Each row of a before or after table is a point. The points were changed in one or more steps. Then noise was added and the rows were shuffled. The steps act on columns, c1 being the first. Name the steps. A step turns or swaps two columns, mirrors them in a line or flattens them onto one, adds a multiple of one to another, or multiplies or shifts one. Angles are multiples of 10 degrees, from the lower column toward the higher: turns from -170 to 170, lines from 10 to 170 but not 90. Use the fewest steps. Two steps may share a column if one is a turn and the other turns, adds or multiplies; they go together, in the order done. Otherwise the lowest column goes first.

Before:
[[-11  16  29]
 [ -9   7  -4]
 [ -8  14  -7]
 [-10  21  19]
 [ -3 -44   7]
 [ 19  16  -2]
 [  0 -60  -4]
 [ 33   4  -3]]
After:
[[-10 -26 -10]
 [  0  55 -16]
 [-16 -26 -21]
 [ 46  -2   8]
 [-11 -16   5]
 [ -9  -6  13]
 [  2  45 -22]
 [ 26 -12   4]]
Steps: multiply c1 by 1.3; turn c2 and c3 by 160 degrees

Before:
[[-18  24  52 -28  60  19]
 [ 22  24  -7  22 -15  23]
 [ 13   9 -37  37 -36  30]
 [-15  22   3  20 -27  15]
 [ -8   1   6   5  -6  36]
 [ 21  -1   2   0 -16  10]
 [  6  -7  -5 -32  19 -10]
 [ 10  -8 -47  42  -3   5]
 [ 12   1 -20 -28  -2 -13]
 [-23  12  15   3  25 -16]
 [ 44  29 -35   9 -15 -15]
 [ 16   5  36  19  18  -1]]
After, 12 rows:
[[-22 -14   8   2 -22  21]
 [-31  -2 -37  37 -54  43]
 [-12  30 -20 -27  10 -15]
 [ 10   2  10  35 -12  -2]
 [ -6  -6 -37  -7   5  -6]
 [  1  16 -10 -14 -21  34]
 [ 12  19 -11  -4  16   0]
 [ 12   5  12 -41  -6 -43]
 [-29  -2 -14 -23  24  -3]
 [ -3  51  27 -12  14 -28]
 [  5  11  18  28   5 -14]
 [ -3  16 -18 -44  30 -41]]
Steps: turn c1 and c2 by 60 degrees; turn c3 and c6 by 110 degrees; turn c4 and c5 by -170 degrees

Before:
[[-37 -10 -16   6   3  -9 -15 -38   1]
 [  6 -28  11  29  -7 -52 -13  -8   4]
 [-13 -36  31  34 -23   3 -20   0 -19]
 [  3 -10  26  16  13 -26   6   3 -24]
 [  6  -6  16 -53  22  20 -13  -7  31]
 [ -7  -2 -27  17 -17  -1  12 -11  20]
 [  6  -4   0 -33  60  13 -23  22  38]
 [-28  24 -14  -1 -25   0 -28 -14  10]
 [  1  -7  39  38   0  -1 -17 -23   1]
 [ 37  -5 -18 -30  39   8 -24   1  11]]
After, 10 rows:
[[-36 -16  -2   9   5   0 -40 -14   1]
 [  8   4  27 -51   1 -16  -5 -15  33]
 [  6 -19  20  17  -9  14   1   4 -24]
 [-14 -29 -12  29 -15 -28  -2 -19 -22]
 [  5 -54  -4  34 -10  21  -7 -12   4]
 [ -4   0 -22  16   7  -2  -4  11  24]
 [ 39  -4  30 -30  11  -5  -1 -25   8]
 [  7   5  61 -34   2 -10  18 -24  40]
 [  4 -11  12  34 -12  -7 -20 -18   4]
 [-24  20 -32   1   5  14 -14 -32  11]]
Steps: mirror c2 and c6 in the line at 20 degrees; turn c3 and c5 by -70 degrees; multiply c5 by 0.4; swap c7 and c8

Before (13 x 14):
[[-33   3   3   4 -25  -1  23 -32  21  11 -20  20   6 -18]
 [-17  -6  38  21   0   4   1   4  13  -3   3  22   7  15]
 [  0 -12  57   3  -7  12  14  -8 -17 -14  22 -47  20 -10]
 [  3 -14 -21   2   9  29  15 -16  10 -16 -20 -10   1 -27]
 [ 30  -9  15  33   2  19  18 -20   7   7  -7  -2  -3 -13]
 [-41   4  20 -27 -22  31   5 -25   2  27  -3  15   7   4]
 [ -2 -11   6  -8  23   5   4 -40  10  18  -9  -7   2 -44]
 [ -7 -20  16   7  13   8  22 -11 -31  -2 -18 -24   7   3]
 [ 32  29 -31  17  19  12   1 -33   1   3 -14  13 -17  -7]
 [ 30  13   8  -1   4  17  -9  10  -5  12  29  33  40  -1]
 [ 29   3  -1 -23 -17  13  28  -1  10   2   3  -6 -12  -9]
 [ 12  -2   4  13   1  21  14  39  -2   4   7 -27  14 -17]
 [ 21  17  29 -10 -12  22   9  25 -26  -4 -13   0   9 -39]]
After:
[[  4 -26  33   7  19 -19 -11  33   1  33  -3   2 -22  -8]
 [  4 -21  -6  20   1  15  29 -38  -2  11  -4 -12   5  -9]
 [-16 -27  30   2  10  31  16  18  11   3   8  -3   1 -11]
 [ 27 -11 -17 -20 -23   0 -11  26   2 -41  14  -3  20 -29]
 [ -4  14 -35  23   0  -1 -18   1  12 -18  18 -14  -4 -12]
 [ 13 -16 -19  19   4  -6 -32  -6  -5  30 -21 -12  36 -14]
 [ -4 -49 -17  -4 -12   9   5 -22 -27  23  25 -16  13   1]
 [ 12 -13   8   8 -25   5  -5  40  18 -32  19 -16   3  12]
 [  7 -13  -8  27   2  17  11  23   9  29  12  -7 -21  -8]
 [  1 -13   1 -26 -18   6  18   7  11  28  -5 -19   1  -5]
 [ 18 -31  -1  -4  21  30   8  38  10  -3  11  12   5  17]
 [-14  -9 -60  10  -8  18  51   2 -18   0  10  13  17  -4]
 [ -3   9  -6   9  12  18  32  15 -31  -7  24  -2   2  -6]]
Steps: swap c1 and c10; turn c6 and c14 by -120 degrees; turn c2 and c6 by -120 degrees; turn c3 and c11 by 150 degrees; turn c4 and c13 by -30 degrees; turn c7 and c12 by 60 degrees; turn c8 and c12 by -160 degrees

Before, 11 rows:
[[-21   5  11   0  10  11   8   7 -21 -11  10   1 -13 -30  -5 -12   3  16
   -7  -3]
 [ 26  11  13 -10 -16 -12 -16  -1  -2  -6   8  22   3   9   6  -2  -9   6
    1   7]
 [ 10   7   8   3 -12 -13 -22   4  10   3   6   0  10  -5   6   2 -13  11
   10   8]
 [ 26   3   9   8  -4 -16  -1   0   2   2  12   1   6  -2   7  -2   7  22
    2   1]
 [ 24  11  15   0 -10  -5 -10  10   1  11   5  10   4  -5  12  21   0   3
    2   0]
 [-18   1   0  18  21  10   7  13 -12 -27  -1   1  -7 -13   0  -8   4   6
  -11  -2]
 [ -3   3 -25  -4   5   9  19 -14  -4  -5 -13 -18   3   5 -20  -5   4   7
   15   0]
 [ 10   2  12   5 -17  -9 -16   4   6   5   8  13 -11   7   2  11   4  17
   -4  13]
 [  7  -5 -13  -5  14   6  15 -11   7  -2   5 -24  -3   2 -17  -5 -11  -3
   -3   8]
 [  1   1 -29  -5   4  13  28   2   0  -2  -4 -25  -2  -2   5 -13  -4  12
    1  15]
 [-23   8   5   7   8   2   9 -13 -16 -19   1  -9 -12 -17  10  -9  10  -2
  -10   3]]
After, 11 rows:
[[  1   0 -28  -5  31  13   4  -3  -2  -3  -4 -25   1  -3   7 -13  -3  11
    1  15]
 [ -3  11  16   0 -22  -6  22 -33   1  29   4   9   1   4  13  20   1   2
   -4   0]
 [-14  12  13 -11 -39 -12  33 -28  -2 -18   8  21   0   2   5  -2  -9   7
   -3   7]
 [ -2   1  12   6 -39  -9  36 -13   6   9   8  12  -2  12   2  12   4  15
   13  12]
 [-13  -4 -14  -5  34   7 -29  -1   7  -6   5 -25  -2   2 -17  -4 -11  -3
    1   7]
 [ 21   1   0  19  38  11 -50  12 -13 -61   0   0  -9 -35  -1  -8   4   7
    9  -2]
 [  0   7   6   7  21   3 -16  35 -16 -40   0 -10  -8 -31   9  -9  10  -1
   14   3]
 [ 17   5  10   1  23  11 -22  19 -22 -16  11   2  -5 -38  -5 -13   3  16
   14  -3]
 [-13   3   9   9  -7 -16  11 -30   1   6  12   0   1   0   7  -3   6  22
   -6   1]
 [ -2   7   8   2 -38 -13  21 -12  10   9   5   0   8  -2   7   2 -14  10
  -11   7]
 [-12   3 -25  -3  25  10  -3  12  -3 -13 -13 -18  14   0 -20  -5   3   7
   -5  -1]]
Steps: turn c1 and c8 by -120 degrees; multiply c8 by 1.3; multiply c5 by 3; turn c5 and c7 by -60 degrees; multiply c10 by 2.5; turn c10 and c14 by 20 degrees; turn c13 and c19 by -100 degrees

Before, 9 rows:
[[-28   0   8  13 -11  -3  42   9 -15  -9  13  24  18  -9  14 -18   1 -38
   15  15  11  -5   8  11  23 -16   9 -17   2 -15 -26  -9]
 [ 10  -7  -7 -20  26 -14  35  -8  16  -1 -28  13   2  10  16   7 -24  -2
  -15 -13  10  24  -8  31 -11 -23  -4   8  12 -24  10   1]
 [-12   5  11  26  -6 -11  31   2 -29   6  -7   0 -20  15  22  -6 -17 -24
    3  13  -5  23 -18  28   4 -17 -23  15  24  18  -9  13]
 [-16 -25  -2   0  14 -22  -6   5  16  13  -2  14 -22 -26 -17   8 -16   4
  -21 -11 -13   3 -11  -9  -6 -16  19   8  13 -22   5  15]
 [ 16 -22 -10  17   5 -31  14 -14  10  20 -10  -3   9  16  32   8  19 -16
   11  16 -33   0  22   0   0   4  18 -22 -13  22  14   0]
 [ -9   8   2  -6  -8   5  25   6 -15  -4  14  -3 -23   5  -9   3  13 -12
   20 -10  -2  -2 -17   4  -5  -1 -25 -26   6  -1   2  23]
 [ -9  14  20 -14   3  17  -1   3 -16  -7 -13  20   5  18  14  -2  13   6
   -9 -18 -26  20  13  -8   0  -3 -13 -16  15  -5  17  -6]
 [ -1  11  30  -8  19  -7  -2  26 -18  11 -13 -24  20 -11   6  -7   6   8
   12 -20 -14   5  20 -12  -4 -30  23  -7 -15   8   0   1]
 [ 15 -17  25   8  -5 -22  14  18   7  30 -23 -10   6  12  18  25 -18 -26
  -20   2   5 -14   8  31  -4   7  20  13   3  19   9  21]]
After (9 x 32):
[[ 17 -21  -8  17   5 -22  13 -15   9  20 -11  -3  10  -3  32  -5  33 -16
   11  16 -32   0  22 -15 -11   2  19 -30 -12 -45  15   0]
 [ 11  -6  -8 -21  26   7  34 -10  17  -2 -29  13   3  27  17  20 -16  -4
  -14 -12  11  24  -7 -15  22 -22  -4 -13  12  38  11   2]
 [-15 -25  -1   0  14   8  -8   4  17  14  -1  15 -22  -5 -16  16   5   3
  -21 -13 -12   3 -12  27  16 -16  20 -21  11  41   6  15]
 [ -9  14  20 -14   4 -17   1   3 -17  -8 -12  20   5 -10  14 -11   1   6
   -8 -18 -26  20  14 -18   4  -2 -13  18  15  11  17  -6]
 [-13   5  12  25  -7  14  30   4 -29   7  -7   1 -20  24  23   5 -32 -24
    4  11  -6  22 -17 -19 -12 -17 -21 -11  24 -34  -7  12]
 [ -8   8   1  -6  -7 -27  23   5 -14  -4  14  -3 -22   2  -9  -6  -6 -13
   21 -10  -2  -1 -18  -6   4  -2 -26   6   6  -3   2  22]
 [ 15 -17  25   8  -5  11  12  18   8  31 -24 -11   7  29  18  30  16 -26
  -20   1   5 -14   9 -18  -5   7  20 -22   2 -45  10  22]
 [-27  -1   9  13 -12 -18  43  10 -14 -11  13  23  17  11  14 -13  -6 -39
   14  15  10  -6   7   7 -11 -15   7  -3   2  62 -27  -7]
 [ -3  12  29  -7  20  -6  -3  27 -18  11 -14 -25  21 -10   7 -10  16   8
   12 -20 -13   4  22  14   0 -30  23  -7 -14 -24  -2   1]]
Steps: swap c6 and c28; turn c14 and c24 by -100 degrees; turn c16 and c17 by 40 degrees; add 0.7 times c27 to c17; turn c25 and c30 by 150 degrees; multiply c30 by 2.5

Before (14 x 64):
[[-37   7  14  -2   4 -31   8 -10  10 -19   6   6 -19   4  12 -18  21  10
  -17 -11 -12 -16   9  -6 -11   3   4  10  31  12  18  20  -6   3  22 -24
   10   6   1  -3  19  21 -18   5  -9 -23  -8  -9  22  -2   1 -19  -4 -17
   22  -3  -9  15 -14  -4  16 -14  -1   7]
 [-32   1  18   7   0 -11  16   8  15 -23   6  -2 -26  -5  25 -16   5  -5
   -1 -12 -17 -22  13  17  -9  14   8   6  11  22  -2  22   2  -8  14 -31
    8   7  -2 -10  11  -5 -13   2  -8 -24  -1  -9  12   1  11 -15   4  -5
   21  17 -10  18 -18 -23   2 -17  26   2]
 [ 15   6  -5   5  19  19  -6  -1  26  11   9  -3 -12   5   3   6  -6   8
   -1  10   8  -4  17   3   0  13  -2  -8  -6 -15 -14   2  -5   1  -7 -18
    6  18  10  15  -7  -4   7  21  10 -16 -20  -2  -4   7 -13 -11   4 -12
   -1 -17  30   3  -8  17   9 -26 -18 -26]
 [  4 -11  -9  -5  19   2   4  -1  14   2   4 -20   5  -3  -2   0 -17 -10
    7  -3  -4 -14   6 -23   0 -10   4  -3  -6 -12 -17  -9 -28  11   6  -5
  -22  -3   3 -20   5  -2   1  -8  15 -14  11   3 -27   2  11  14   1  -8
   -4   7   6  -4 -14   7  -1   8 -22   9]
 [ -5   1  -5  -4  21   6   4   5   6   0  17  -3   1 -19 -11   7 -25  12
    6 -18  19  10  10 -20  -6  -5   8   4  -5 -13 -13 -17 -25   7  14  -1
  -19   5  10  -2  10  -5  19 -20  10  -1  14  -5 -20  -7  17  19 -16   7
  -10   0  17   0  -2 -11   1  19 -16  20]
 [-31   9  12   0   0 -16  -3  10   5 -23   6  17  -7   8  12   1   6   6
  -19 -26 -20 -29  12  -6  -1   6  19   8  22  23  -3  24 -15  -3  -2 -40
   19  11  -6 -14  11   6 -18  -3  -9 -17   3 -13  15  17  -1 -17   0  -6
   13   3   3   1 -18  -6   8  -3  17   4]
 [  1  -2   3  -1  11   6   0   7   2  -4  -6   1   8   1   0  -7 -16  -6
    1 -20  14   6   8 -16  -2  -3  -2 -14 -14 -11 -18   5 -35   4   1  11
  -25   4   2  -1  -7  -6   5 -18  -9   4   3   3 -16 -14   3  10 -10  -7
    0  -3  12  -4   6   5  10   4 -18   8]
 [  8  -1  -3  -1  10  17  14   2  11 -15  -6   4  -4 -21  -7   2 -13   4
   -6  -7  10   7  19 -11 -11 -16  -9 -14 -21  -2  -9  -4 -27   7  -2 -16
  -16  -9   1 -11  14  13  11 -15   1  -4   8  -5 -24 -12   6   5 -18   7
  -13  12  -2 -16   0 -21  -2  16 -30  11]
 [ 21   4 -10   4  22  12   4  10  26   3  20  -9  -6  20   8  11  -7   4
  -16   8   0  13  32   2  16   8  12  -3  -4   1 -22   9  -4  -8   0  -5
    6   0   6  16  -4  -6 -20   6  10 -18 -23   3  -5  -3  -5   6  -1   1
    1 -11   9 -12 -10   3   1 -20 -14 -12]
 [ -3  -6   9   6  13   9  -6   3   1  -1  -8  -2   3 -16   3  12 -11  -2
   -4  -1  12   9   7 -15  -8   6  10 -14 -15 -25 -14 -22 -11  16   7 -13
  -15  -1  -6   6   9   7   4 -17   9   2  12  12 -22  -9   1  26  -5 -13
    3   0  12 -19  -7  -7 -13  12 -24  22]
 [ 10  13  -7  -5   1  18   3  -4  16   5   4 -14 -32  20   6   8  -8   6
   -5 -14  11   4  16   8  16  11  19   4  -9 -10 -18  15   1   0 -12  -5
    2  -3   9  17  -5  16   0   4  11 -12 -14   4 -12   4 -11  -3   9  -4
  -10 -10  15  -4 -11  19  14 -14 -14  -8]
 [ -6  -5  -6  -1  12  21  -2  -7   8   1  -4  -3  -4  -7 -11  16 -21  12
   -9  -7  -2  15   6 -21   8  -2 -18  -7  -8  -3 -20  -4 -10  12   7   2
  -31  -1  -8 -16   0  -8  21 -23  -2 -15   9  -3 -15   0  13  11 -21  -3
   -9  17   2  -8  -2  -6   0  -4 -20  17]
 [ 14  -6  -3  -2   6  13  10   1  30  12  10   5 -18  22  22  16  -7  26
   -7   5  -8  -4  22  -5  14  -2  18  -8 -18  -7   4   1   1   2  -9   6
    3   6   0  11 -22   6  -6  18   6  -4 -13 -17  -6  -1 -10   7  -1  -5
    1 -15   7   1 -19  20  12  -7  -7 -23]
 [ 13  11   0   7  19   4  -5  17  25  -1  12 -21 -15  14   8   6   2   9
  -11  13  -1 -10  22  -2  20  19  16   1 -11  -2  -8  -1   7  -2 -10  -5
    8  -4   0   8 -22   0   6  15   5  -5  -7  14  -2  -1 -12 -24  10   9
    2 -19  13   1 -17  -2  11 -15 -17 -11]]
After, 14 rows:
[[ 15  -1  -5   4  18  19  -6  -1  27 -15   8  -4 -13   4  -7   7  -6   8
    0  11   7  -4  18   2   0  14  -1  -7  -6  11 -14   1  -4   1 -22 -19
    5  19  11  16  -6  -6   7  20  11 -12 -19  -1  -4   8 -13 -11   4 -12
   -2 -18  29   3  12  -3   9  32 -18 -26]
 [-32   5  12   1   0 -15  -2  12   5  22   7  17  -7   7 -14   1   7   6
  -20 -27 -18 -28  12  -5  -1   6  16   7  21 -24  -2   4 -15  -2  -3 -41
   21  10  -7 -14  11   6 -19  -3  -9 -23   3 -13  18  15   0 -16   0  -6
   13   2   4   2  10 -40   8   5  17   5]
 [  7  -6  -3   0   9  17  14   2  11   0  -7   5  -3 -20   4   3 -14   4
   -6  -7  11   6  19 -11 -10 -15  -4 -13 -20 -15  -8  -9 -27   6  16 -14
  -16  -8   2 -10  13  14  11 -14   0  -1   7  -5 -26 -12   7   4 -18   8
  -13  11  -2 -16   3 -23  -3  -8 -30  10]
 [ -4   7   9   6  12  10  -6   3   1 -25  -6  -3   3 -16   2  12 -11  -2
   -5  -2  12   9   7 -14  -9   6  14 -14 -15  -2 -13 -25 -11  16   9 -13
  -13  -1  -6   7   8   7   4 -17   9  -5  11  12 -20  -9   1  26  -6 -13
    3   1  13 -19  -4 -15 -13 -21 -24  22]
 [ 11  -2  -7  -4   2  19   4  -3  17 -10   4 -14 -32  19 -14   8  -8   6
   -4 -14  11   4  17   8  16  10  21   4  -8   6 -17  12  -1   1  -9  -5
    3  -5  10  16  -5  16   0   4  11 -13 -15   5  -7   3 -11  -2  10  -4
  -10 -10  15  -3   6  -2  16  32 -15  -9]
 [ -6 -11  -6  -4  20   6   3   4   6 -13  16  -4   2 -19   4   7 -24  12
    6 -19  19  10  10 -19  -6  -5  12   4  -5  -2 -14 -10 -27   7  13  -3
  -20   7  10  -3  10  -6  19 -21  11  -2  13  -6 -20  -6  18  19 -16   6
  -10   1  17   1   0 -14   1 -39 -16  20]
 [ -5  -7  -7  -1  12  22  -2  -8   7  -4  -5  -2  -6  -8  11  16 -20  11
   -9  -7  -3  15   6 -21   8  -2 -15  -8  -7   0 -20 -15 -11  13  -7   2
  -31  -3  -8 -15   0  -8  21 -23  -2  -7   9  -4 -17   1  13  11 -22  -3
   -9  17   1  -8  13 -16   0 -10 -21  18]
 [ 13   1   0   7  19   4  -6  17  24  -2  13 -20 -14  13 -13   6   1  11
  -10  11  -1  -9  22  -2  19  20  17   0  -9   0  -7 -11   7  -2 -11  -6
    8  -6   1   8 -22   0   4  15   5 -18  -8  14   0   0 -13 -24   9   8
    2 -19  13   0  -1 -28  11  30 -18 -11]
 [  1   0   4  -1  12   6   0   8   3 -10  -5   1   7   0   2  -7 -16  -6
    1 -19  13   7   7 -17  -2  -3   2 -14 -15  -4 -19   5 -35   3   3  11
  -25   5   3  -1  -7  -6   6 -18  -9   8   3   2 -17 -14   2  10  -9  -7
    0  -4  12  -3  -2  15  10  -4 -19   8]
 [  4   4 -10  -6  19   2   4  -1  13 -11   4 -20   5  -2  11  -1 -18 -11
    6  -4  -4 -16   7 -24   0  -9   9  -2  -6   1 -18  -2 -27  11   6  -6
  -21  -2   3 -19   6  -1   1  -7  15 -18  12   4 -26   2  11  14   1  -9
   -4   7   5  -5   9 -20   0 -18 -22   9]
 [ 14  21  -4  -3   7  14  11   2  30  -7   9   7 -18  22  -6  16  -7  26
   -7   5  -8  -4  22  -5  14  -3  20  -7 -18  12   5  -5   0   2  -4   6
    4   6  -1  10 -21   7  -7  18   5 -18 -14 -16  -3   0  -9   7  -1  -6
    1 -14   7   0  -3 -10  12  21  -9 -23]
 [-37   7  13  -2   4 -31   9 -10  10  12   5   5 -20   4 -13 -18  21  10
  -16 -12 -12 -17   8  -6 -11   2   1  10  32 -19  17   4  -6   3 -20 -24
    9   5   1  -3  19  21 -19   4  -8 -21  -9  -9  23  -2   0 -19  -4 -17
   23  -3 -10  15  16 -36  15 -32   0   7]
 [-33  22  17   7   0 -11  16   8  15  23   7  -2 -27  -4 -13 -16   6  -6
   -1 -13 -17 -22  14  17  -7  16   6   6  10 -22  -1  21   2  -8 -21 -31
    7   6  -3 -10  12  -5 -13   0  -7 -25  -1 -10  12   1  11 -15   4  -5
   21  16 -10  20  17 -61   1 -13  26   1]
 [ 21   5  -9   5  23  12   4  10  25   0  18  -8  -6  22  -7  11  -6   3
  -15   9   1  12  31   2  16   9  12  -3  -4   3 -22  -8  -4  -8 -19  -4
    6  -1   7  17  -5  -6 -21   6   9 -14 -22   4  -4  -4  -6   7  -1   0
    1 -11   9 -12  12 -19   1  16 -14 -10]]
Steps: turn c2 and c15 by -120 degrees; swap c10 and c30; add 1 times c19 to c32; turn c27 and c49 by 10 degrees; turn c35 and c62 by -110 degrees; multiply c62 by 2; turn c46 and c59 by -70 degrees; add 1.5 times c46 to c60
